Rows are points. Two turns around zero, p and q, are shown by what they do to some points. Where does a point land after both, in the order given? Backwards means that the second turn is done in reverse. Each puzzle has new turns, and all numbers are rounded.

Turn p:
[ 4 -5 19] -> [ 3 -9 18]
[ 17   7 -11] -> [ 18   3 -11]
[-15  27 -32] -> [ -6  36 -26]
[-15 -19   1] -> [-21 -13  -1]
[-14  30 -11] -> [-3 34 -5]
[ 23 -40  33] -> [  9 -51  24]
Turn q:
[ 2 -8 12] -> [  5 -10  10]
[15 24  3] -> [ 22  14 -10]
[ -4 -40 -28] -> [-37 -30 -13]
[-18  -4 -24] -> [-28   8  -8]
[ 6 27 37] -> [38 16 21]
Where do these land?
p, then q: [ 18 -25   8] -> [ -6 -31   2]
p, then q: [-14  17  -3] -> [ 5 22  2]
q, then p: [ 48 -18  11] -> [ 15 -43 -25]
q, then p: [-13  10  12] -> [ 7  8 17]
q, then p backwards: [-12 -20  -4] -> [-15 -16   9]
q, then p: [-27  36 -24] -> [ 0 51  0]

Turn p:
[-14  29 -21  10 -10  24] -> [-20  13 -25   7 -12  29]
[ 16  13  21 -13 -15   1] -> [  8   5 -24 -15   6 -19]
[ 18   4 -22 -17 -26  -6] -> [-21   0 -19  19   3 -25]
[-8 -8  7 29  6 15] -> [17  0  4  5  9 29]
[-28 -17  -1  26  28   8] -> [11 -8 31  1 -5 38]
[  1   0  29 -14 -11 -22] -> [ 22  -6  -6 -14 -10 -28]
[  5  -4  -3 -25 -17   2] -> [-13 -16 -14  -2   2 -19]
[ -2 -26   9  -9  31   6] -> [  0 -16  31 -19  15   5]
[ 10   7 -20  14  14 -28] -> [-3 27 22 19 -7 -9]
Turn q:
[-28   1  18  -1  16  42] -> [-26  14 -26 -28 -24  15]
[  8  -6  17 -12 -10   3] -> [  9   7  10 -12   5  15]
[-12 -20 -15  14  -1   4] -> [-13 -22  -3  11 -11   8]
[-10  -7   7  -8   4 -17] -> [-12   0  19  -4   5  -5]
[ 14   7 -16 -17 -12 -15] -> [ 25  -2  17   6  -2 -14]
[ -2  14  -3   4 -22 -11] -> [ 8 14 10 22 -3  0]
[-17   8 -15 -12 -18  -5] -> [  3   6  16  11 -24  -7]
[48  3  7 32 43 -2] -> [  8 -16 -42  -5  54 -13]
Where do these land?
p, then q: [  5 -13  15  -6  -3  15] -> [  0 -19   1 -17   3  -6]
p, then q backwards: [-16 -14  -3   5 -14 -39] -> [ -5   8 -40  -9 -18 -10]
q, then p: [ -1  -4 -13  36  46  -2] -> [-15 -14  43  27 -23   9]
p, then q: [ -7   6  27 -19  -6  19] -> [ 16 -20  16 -17 -16  -9]
p, then q: [-20  29 -23 -25  -9   2] -> [ -7   6  19  23 -39   5]
p, then q: [22 17  6 -5  7  0] -> [  2  12   3  -3  -2 -27]
q, then p backwards: [  3 -16  -3  31 -11  -5] -> [ -4 -17 -20  13 -14  17]
q, then p: [ 13  -4  -6 -18 -10  11] -> [ -3  -2 -11  -2  20 -15]

Turn p:
[ 21  15 -10   0   5  17 -14  -2   0] -> [  3   8  -8 -18  -2   4   5 -27  -4]
[  7  -5   4   7   3 -18   3  -7 -23] -> [ -4 -11  10   1  15  19   9   5  10]
[-10 -14   7   6 -23   2   7 -15  15] -> [ -1  -3   9  15 -11   5 -17  12 -23]
[-14 -22 -17  15   4   5  17 -12   9] -> [-27 -13   2  17  -9  -9   6   5 -18]
[-15   4   8  16 -18 -19 -13   5   9] -> [ 22 -24   4  12  -7   1 -15   4   2]
[ 15 -15  14 -16  17  -5  -4  12  -8] -> [  2  16 -19   0  12  12  13  13  13]
[ 13   5  -1 -24  15   7  17   0  18] -> [-18  30  -9  -3 -11  -5  -6  -3  12]
[-17  20  -4   2  -3   4 -20  -3  -8] -> [ 13 -17   3 -21   6 -13  -9  -6  -2]
[  8  13 -16 -16   2   4 -12  21 -17] -> [ 15   7   1 -24  -2  -8  22  -6  13]
[-7  1 15 10 -2  5 19  1  3] -> [-3  6 10 20 10 -7 -9  0 -3]
Turn q:
[-8  1 14 17 -3 12 12 -7 16] -> [ -6  20 -11 -11  -3  15 -10 -11  -5]
[  6   9 -13   3  -2  19  -4   1   6] -> [  2 -10 -19  -7   6   1 -10   7  -2]
[-19  -1   0   0 -17 -21  -2   5   4] -> [ -8  -4   6   1 -24   1  17  -8  -9]
[ -1 -10 -24 -11  -3 -15  18  -7 -18] -> [  7 -22  26  -6   6  14  15   6   1]
[  5   0   1   3   1 -13  36  17   6] -> [ -2  14  14   8  -2  28   5  20 -14]
[-17  -1 -17  16  25  12 -19  15   3] -> [-34 -14 -14   8  20  -9  -6  -5  -7]
[11 17 18 -8  5  2  5 -8  0] -> [ 16  21  -2  -6   4 -10   0   8  -1]
[ 14  -7  28 -10 -10   0   6  -6   0] -> [ 17  22   8   2 -13   0  -7   0  16]
[ 15   4 -13 -10   6  -5  -4 -12  15] -> [ 15  -5 -15   4  11   3  16   3   7]
[ -2  -4  -2 -18   7  14 -35  -1 -16] -> [ -4 -17  -3  -1   5 -35  -6  -1  22]
[ -4  -8   8  18  -8  -4 -12   3 -17] -> [ -3  -5  12   8  -9  -8 -15 -18  -7]
Where do these land?
p, then q: [-16   1  -8  -9  -8 -21  -8  -5  -8] -> [ -8   3   1  15 -17   4  -1   9  19]
q, then p: [25  4  0 -2 11  2 -1 -3 -5] -> [  0  -1 -15   5   3   8   9 -16  12]
q, then p: [ 12 -18  -7  -8   0   7  17  -6   3] -> [  1  18 -18   6  -3  -8  -3 -10 -10]
q, then p: [ -8   7 -13  18   7 -13  18  48   7] -> [ 20 -17  15   8  31 -29  23   4 -14]
p, then q: [-13  -2  -5 -11  17  -9  -9  -5   4] -> [-14 -13  -3   7  -7   4  15   6   7]
q, then p: [23 -4 12 13 -8  9  0 -1 16] -> [  5  -6  -4 -12 -10   4   4 -28 -10]
q, then p: [17 -9 15 20  6 12  5  0 -6] -> [  8 -11 -17 -15   9   5  -8 -19  -4]
p, then q: [-29  16 -12   0 -12   3 -21 -10  -6] -> [  8  -4  21  19 -10 -11  10   0  28]
p, then q backwards: [-17   7   6 -16  -7   2  10 -25  -2] -> [-10   5   6   2   4  19  14  14 -22]
q, then p: [  6  -1  12  -5  -6  10 -12   7  -3] -> [ 12 -11  -3   0 -14   6  -4  -2   4]

Turn p:
[ 3  2  2  6  1 -7  7 48  6  3  3 -1] -> [  9 -10  11  -9  -8  15  -8  -6   8 -36   4  19]
[ -2  -1   7 -15  -2   8   3  -1   5  -3   0   1] -> [-7 -3  0  2  4 11  0 -3 -8  5 -9  1]
[ 3  5  4  3  9 -1  6  5  2  6 -1  5] -> [ 2  0  7 -7 -8 -1 -9 -4  0 -3 -3 -1]
[ 4  5  2  6 -5  6 -2 -1 -9  0 -1 -2] -> [ 1 -2  4 -7 -2 -1  8  9  1  2  2 -4]
[ 4 -5  0  2 -1  4 -6 -7  8  5  1 -3] -> [-2  3  4  6 -3 -2  5 -4 -4  8  6  3]
[  3  -4 -14   1   1   4   8  -8  -7  -4   0  -1] -> [  2  -1   0  12   1  -4   0   7   1  -1  -1 -15]
[  2   3  -7   6   7   2  -3  -8   1 -15  -1  -1] -> [ 5  2 -3  9 -2 -3 -6 14  3  9  1  1]
[-12   5   0  -6  -5   0  -1  -9   4   5   2  -5] -> [  3   5  -9  -3   7   2   3  -6 -10   6   2  -3]
[ 2  2 -1  5 -4 -1 -3 -7  5  0  2 18] -> [-13  11   2  -3   0  -1  -8   3   4   4   8  -3]
[  4   4  -3 -22   2  -2  -5  -6   0   0   2  -3] -> [ -7   3  -6   6   2  -4   3   1 -16  -1 -13   3]
[ 4 -4  5  6 -3 -8  4 -5 -4 -3  3 -3] -> [-1 -9  1 -2  6 -9 -1  1  4  3  4 -1]
[ -9 -10   2   4   2   1  -6  -5 -15   2   3  -3] -> [ 6  4  1  0 10 -7 12 -2 11  4 -5 -4]
[ -5  -2   3   3  -3  -4  -2   6   3   3 -15  -1] -> [  0  -3 -10  -5  -9   4   3  -7   8  -1   2   3]
Turn q:
[ -1 -25  -4  -5   2   3   3   3   3 -12   4   9] -> [ -5 -13   1   0  -1  -9   2 -16  -7 -17   4   5]
[  2  -2  -3  -6 -18   0  13 -10 -15   2  -3  -4] -> [  4 -12  -5   6 -10   2  17   2  -5  13   7  -8]
[  1  -1   2   8   2   5   2 -12   4  -3  -8  -2] -> [ 6  9  4 -1 -1 -5  9  3 -8 -3 -2  0]
[-2  7 -3 10  8  4  0  0  0 10  2  0] -> [  1   7  -1   6   3   4   1   8   6  -3 -11   3]
[-10  -1   1   0   3   3  11   6 -12   2 -10   2] -> [ -8  -9   8   7   0   8   3   5 -10   3  -8  -2]
[  7   0  -2   0  -3 -17  -2  -5   1  -2   2  -4] -> [  8   4 -11   2   5   0  -5  -4  -3   4  10  -5]
[ 5  5 -6 -7 -5  3 -3 14 -4  8 -4  2] -> [ -3 -10  -4  -8   1  10  -2   3   6   8  -3   8]
[  6  -3   0   4   7   0 -16   8   4 -12  -2  -4] -> [  5   5   7 -11   5   5  -9  -4   1 -11   8   6]
[-11  -2   2   4  -9   9  -9  -1  13  -1  -4  -1] -> [ -1   0   4 -15   0  -9   3   7   4  -9  -4  -8]
[ 0  0  4  4 13 -5 16  5  5 -2  5 -4] -> [ -4   9   0  10  -3   4  -6 -12  -6  -1 -11  -3]
[  6  -5   3   1 -10  -7  -4   2   3   9  -4  -1] -> [ -4   1 -14  -8   0   3   1   4  -2   0   5  -2]
[ 0 12 -7 -1 10 -4  5  6 -4 -9  6  6] -> [  8  -3   6  10   1   2 -14  -5   1   5  -6   5]
[  5   2  -1 -14  -4  -6  -7   0   5   4   2   2] -> [-3 -2 -7 -7  6 -6 -4 -3  6  9  7  3]
[ -8  -4   8   3   4   5   1 -13   0  11   3  -9] -> [-9 12  2  7  2 -3 13  5  5 -3  0 -8]
[ -1  15   7  -3   2   7 -10  -4  -2  -6  12  10] -> [  3   3  10   4  -7 -11 -11   7  13   4   4   7]
Where do these land?
q, then p: [ -2  12   1   3  -8   8   5 -11  11  -4  -7  -4] -> [ -6 -14  -6  -9  -8  -4   3  -4 -11  -8  -2  -1]
p, then q backwards: [-2  4 -9  9 -5  9  9  7  8 -4 -9  4] -> [  3   2   5   9  -9  -5  -3   9 -12  -2   8  -8]
p, then q backwards: [ -2  -8   9 -10  11  -4 -11   4  -4   2   7  -7] -> [  4   0 -11  -3  15  11   5  -5   7   1  -4   6]
p, then q: [  9  -8 -11   0  -5   4  -6   3   4  -2  -8   8] -> [  4  -3   2  -2  -9  -2  -4   5   3  -8 -10 -13]
q, then p backwards: [  4   2 -10   2   6  -7  10  -4   4   4  -2  -8] -> [-15  -4  -2  -9   4   4  -1  -5   0   2   1  -5]
q, then p: [ 5  8  0  9  5  5  2 -6 -5  5  8 -5] -> [ 0 -2  4 -7 -9  7 -6  5 -3  0 12 -2]
p, then q backwards: [ -4  -3  -2   6  11   4  -6 -11  -4  -3   7   6] -> [ -3  16   2  -2   7  -1  -2 -10   4   2   2  -3]
p, then q backwards: [  3  -8  10   9   4  -7   2   1   6   5 -13  -6] -> [  8   0  -4 -13  -8   7   4   3   0  -6  11   4]
q, then p backwards: [ -6   5   0 -10   2   7  -3  -8 -14  10   8   6] -> [ 10 -16   0   7  -2   2  -7  -6  -2 -13  -1  -1]
q, then p: [ -2   4   3 -10  -8   0  -4  -3 -12  -7  -5  -7] -> [  2  -4  14  -3   8  -1   5 -11  -6  -1   0   1]
p, then q backwards: [  3  -6   6  -7  -6  -5  10   8   5 -10   3  -2] -> [-5 -7 -8 -4  4 -3 -2 14 -8  1  0  8]
p, then q: [-4 -4 -8  4 -6 -7  4  8  0  9 11  2] -> [ 8  9  9  7 -3 -6 -6 -9  2 -1  7 -1]
p, then q backwards: [ -3   1  11  -7   1  -6 -11  10   1  -4   0  13] -> [ 7 -1  3 -1 10  8 -7 12  9 10 -2  3]

Turn p:
[ 36  10   1  -2 -17   1 -25   6  -5  17  21  -1 -15  -5] -> [-21  -9  26   9  -5  18  11 -25  11  10  14  20  11   9]
[ -8  19   6  14  -9   4   6  15  -6 -23  23 -41  17  31] -> [ -2 -13  -6  11 -14 -10  -9  -8   4 -43 -32  16  28 -17]
[-20  12  11  -5   6  18 -10   2   5  -4  -8  -4   2 -13] -> [  4   1  -1 -10  13   8   0  -2 -23  -8 -13   7 -16  -5]
[ -6 -12  -2 -25  22 -10  -5   1  -9  -3   8 -12  23  11] -> [ -3  -9   4 -15 -18 -14 -20  17 -14 -15   2  -2   6  19]
[-15  10 -23  -8 -12 -10 -18   1 -12   1   1  24 -18  19] -> [-34  14   9   6  -5  -7   2 -12  -8  14  -9 -28   2  -2]
[  3  -4   5  -4  22 -16  12  13   8   9  10   7 -13 -32] -> [  0 -19   4  -9  32   5  -4   9   7   0  28  -7  -5   5]
[ 14   0 -10  11  10  17  10 -11   4  15   0  22  25  -8] -> [  7  -2 -19  14  -6  11  25  21  -9  10  12   5  -2  16]
[ 31  18  -4 -19  30 -26   0   4 -19 -17 -21  -8  -6 -28] -> [  8  -9  30 -34  11   3  -2  21 -14  14  27   1  32 -18]
[ -9  -3  -1   3  14 -13 -18 -12   1  -9  -8  -5 -11  11] -> [ -1  -1  18  -7 -14  -1  -7   6   0  -2  -6 -17 -12 -14]
[ -6  20  12   1 -18  27  -2 -21 -27 -19 -19  -6  -8  10] -> [ 10  15  -7 -19 -16  -4  22 -27 -17   5 -23   8   4 -24]
[ -2 -19  -1  12   6  -1  -2  15 -10 -18 -18   3 -11 -22] -> [ 25   6   6 -14  18  18  -5  -1   5   5  -3 -22   7   1]
[  4 -20 -11  10 -48  18  18 -17  28   4   1  -9   6   4] -> [  3  39 -29  20  -8   5   0  -7  34  -2  -4  25 -10   3]
[ -8 -22 -11  11  -3 -18   4  20  17  20 -22  -5  -9 -12] -> [ 15  10   1  21  19   9 -33   3   9  11  15 -14  -8  -1]
[ -1  -6  18   3   4 -21  11  17  13  -6 -13  32   6   1] -> [  9 -12   0   4  24 -17  -3  19  11  27 -13 -10  -3   8]
[-10   4 -15   5 -18  19 -22  -8  10   1   8   5 -28   5] -> [-21  23  11  10  -1  14  13 -22   4  -7  -8  -7 -19  -5]
[  0  -8  -5  -4  -5 -24   9 -23  -3  28  32 -13  31   5] -> [-23 -21 -29   5 -32  -3 -20  11  12  -5  21  13   0  10]
[-3  0 29 -4 18 35 28  0  5  5  5 11  9 22] -> [ 24 -13 -15   7   2 -34  28  -2 -11 -14  -7  11 -15  16]
Turn q:
[ 18 -19  17 -16  24   2   4  11  -5   9   7  -5  -9   5] -> [  7  -7  14  -2   7   7  -1  -5 -23   8 -10 -21 -18  18]
[  9 -10 -22 -10 -18  -6   9   4  -9  16 -17   6 -18 -19] -> [ 12  15   8  10 -20  13   4 -10 -18 -26   3   2  19   2]
[ -8  19  26 -13  -7 -16  -2   5 -12  19  29 -17   8 -23] -> [ -3   6  25 -10  -6 -24  -1  15  10  10 -34  -2  18  23]
[ -9   3 -24  17  15 -21 -26   0 -15 -26   2  14   0 -11] -> [ 12  27 -20 -20   4   5 -11  19   9  -2   4 -15   4 -31]
[-28 -21 -13  26  15 -11 -11   1  11 -18  20 -11  22  25] -> [ -4   3 -35  -9  25 -23  -9  -9  30   0  11 -26 -15  -5]
[ 13 -16  27   9 -10 -12   5  17  25   6 -11  16  18  -1] -> [-17 -13   3 -20 -20 -13  19   5  -8 -16  14   1 -25  14]
[  0  18  -1  16 -22  20 -18  27 -11  19 -15 -19 -18   7] -> [  4   2 -20  -3 -24   7  -4 -11  -8  28  12  18  29  24]
[-28  20   3   3  23   1   4 -16 -23   2   6  28  -4 -14] -> [ 27   9  -1  10   8  11  -7  37  21  -2 -20  12  -7  -6]
[ 21 -30  -4  -7 -13  -9   6  -1 -18  -8 -14 -14  18  11] -> [-13   8  22   5   2   1  -6 -12  -6  -8  35 -24   1   6]
[  4   3   6  15   0  20   7 -18  13 -23  17  23  -6 -13] -> [ -3  -7   2 -18  16  23  16   0  18  -6 -10  20 -12 -18]
[ 22  19 -25 -13   1   9  10   0  20  21  -6  23   8  11] -> [  3   1  -1  10   9 -12  -2  -6 -34 -15   4  38  -8  -9]
[ 13  -2   5   5  -4  -1   3 -10   0   8 -16 -29 -10  -3] -> [  0 -14  14   3 -20   3 -14 -21   0   8   4  -5   9  -1]
[ 15  -7   1  -9 -11 -19  12   9 -14  -5  -7 -23 -21  17] -> [ -1 -19   9   3  -1   4  -7  -6 -18  -2  13 -26  28   8]
[-14   8  -3  -9 -14  19 -19 -23  30  -3   6   1   6  22] -> [-37  -5 -23  18  11  -4  -3 -10   8   6 -10  21  -6 -11]
[-27  15   7 -14  21  24  14  -6   9 -17  -2   9   6 -14] -> [ 12  -4   2  23   9   1  27  13  17  16 -16  10 -17 -17]
Where do these land?
q, then p: [-18 -24 -24 -20  22   7   6   2   9 -22 -16  18 -20   5] -> [ 23  10  -8  -1   6  27  21  -5   3 -25  22  -8  21 -21]
q, then p: [  0 -14  12  26  -6   7  21  23   7  17  24 -13 -18  22] -> [  4  18   9   2 -42 -30   0  15  10 -10   8  -9  -2  17]
q, then p: [-10  16  21   7   8  21  10   2  15   5 -18   4  -2 -23] -> [  9  14 -10  16  16  -9   9 -13  22  26   9   3  -5   8]
q, then p backwards: [  3   7  19  26  13 -26  13 -15   6 -10   6 -22   4  10] -> [ -4 -10  27   1  16 -40   5   1  -8  -6  10  -5 -11   2]
q, then p: [-11 -22  17 -27  -4 -29 -21 -15  11  27  -1   5  25   1] -> [ -7   3  12  -1   7  -3 -28 -17   3  -1 -35 -19   0 -41]
p, then q: [ -4 -26 -10   5   5  13   5 -17 -14   3   9 -20  -5  -2] -> [-23  -1   6  -3  20   5   5 -15   0   3  -1   7  22 -16]
q, then p: [ -3  20  -4 -27 -36   0 -13 -34  -8 -20  12   4  20 -12] -> [  1 -23 -22  -1  36   8  -7  22 -24   3 -30   1 -22  -9]
q, then p: [  5  -7 -16 -16  -2 -15 -24  -3  11   8 -22  15  24  10] -> [-28  -8  -3 -11  12  17  -4 -17  -1  -3 -12 -21  13 -23]
p, then q: [ -3  10  23   5 -14 -18 -18   3  -9   9  -8  -4   7 -24] -> [ -3  24  -3  15 -11  20  -7  -7  -6  -2 -12   6 -23  12]
q, then p: [ -2  19   0 -23   8  11 -12  16 -10 -15  -4 -23  14  15] -> [ -4 -33 -15  21  -5   7 -16  -5 -12   3  22  -4  -2  -3]
q, then p: [ 16   0  -3  26  13  12  -8  -6 -32   0  -1  18 -18  21] -> [ -8   2  27   6  -9  11  25 -11 -20 -16   2   4  -2  32]
q, then p backwards: [ 20   4   4   6  19   0   8   2   3  28  13  12 -20  -9] -> [-11  -8  27  -7   9  19 -19   9  -4  -8 -11 -13  16  -6]
q, then p: [ -8  17 -15   9 -19   0  24   6 -29  22 -12  -9  -9  -3] -> [ -2 -15  -2  17 -19   4  16  18  16  11 -22  18  16  19]
q, then p: [  6   2   1   7   0   0  16  -1   9 -22  24  14  17 -17] -> [  7  -4   4 -20  27 -23   3  17   0  -2  12   4  -6   0]
p, then q: [ -9  17 -18  13 -12  14 -15  16  16  -7   3  13 -10 -15] -> [ 29 -12  -4  13  -2   7   4   3  17  24   1  11 -13  -6]
p, then q backwards: [ 19 -19  -8 -16   5   6   7  19  15 -22  -9 -14  -8  23] -> [ -7   5 -12  -5  -8 -16  19  -2 -26  19  12  -3  22 -23]
